Every row gives one point. Each copy is the shape, with its points in the same order, turned, moved and blurred by noise. Say if it was mirrored as well.

Shape:
0: -.15 -.08 -.37
1: -.20  .01 -.32
2: -.09 -.17 -.39
3:  .01 -.14  .08
4:  .28 -.14 -.02
5: -.11  .58  .02
6:  .50  .46  .11
7:  .12 -.02  .41
Copy 1 (8 x 3):
0: -.18 -.05  .41
1: -.21 -.03  .33
2: -.11 -.26  .38
3: -.03 -.18 -.09
4:  .26 -.20 -.06
5: -.20  .59  .01
6:  .38  .49 -.12
7: -.01  .03 -.43
Copy 1 is: mirrored
Copy 2, 8 rows:
0: -.25  .27  .29
1: -.29  .22  .13
2: -.20  .30  .35
3:  .10  .00  .07
4:  .29  .24  .10
5: -.21  .26 -.50
6:  .36  .52 -.42
7:  .28 -.15 -.22
Copy 2 is: mirrored

Shape, 9 rows:
0:  .03 -.02 -.42  .16
1:  .22  .10  .08  .13
2:  .51 -.16  .16  .07
3:  .31 -.01 -.35  .12
4: -.32  .23  .42  .21
5: -.26 -.59  .42  .04
6:  .23  .30  .22 -.06
7:  .21  .21 -.32 -.22
8: -.13 -.16 -.28  .39
Copy 1, 9 rows:
0:  .29  .21  .17  .34
1:  .26 -.05 -.05 -.10
2:  .43 -.26  .20 -.24
3:  .45  .17  .23  .11
4: -.17 -.18 -.48  .04
5: -.24 -.69  .13  .22
6:  .12  .06 -.12 -.34
7:  .18  .39  .26 -.08
8:  .28 -.04  .01  .52
Copy 1 is: mirrored
Copy 2:
0: -.01 -.01 -.40  .04
1:  .05 -.21  .08  .18
2:  .42 -.13  .13  .32
3:  .27 -.12 -.28  .04
4: -.51 -.14  .35  .24
5: -.11  .57  .38  .47
6:  .03 -.37  .29  .02
7:  .18 -.13 -.10 -.28
8: -.19  .10 -.35  .27
Copy 2 is: mirrored
Copy 3:
0:  .08 -.41  .08  .07
1:  .12  .09  .36  .07
2:  .39  .17  .39  .28
3:  .30 -.30  .27  .03
4: -.45  .34  .28  .03
5: -.19  .42 -.22  .62
6:  .15  .30  .37 -.14
7:  .32 -.11  .06 -.25
8: -.12 -.39  .09  .31
Copy 3 is: mirrored
Copy 4:
0:  .17 -.21 -.26  .29
1:  .31  .04  .06 -.14
2:  .43  .14  .30  .00
3:  .54 -.08 -.25  .16
4: -.29 -.19  .23 -.36
5: -.40  .33  .43  .29
6:  .26  .06  .10 -.39
7:  .36  .10 -.43 -.21
8:  .01 -.24 -.12  .33
Copy 4 is: mirrored
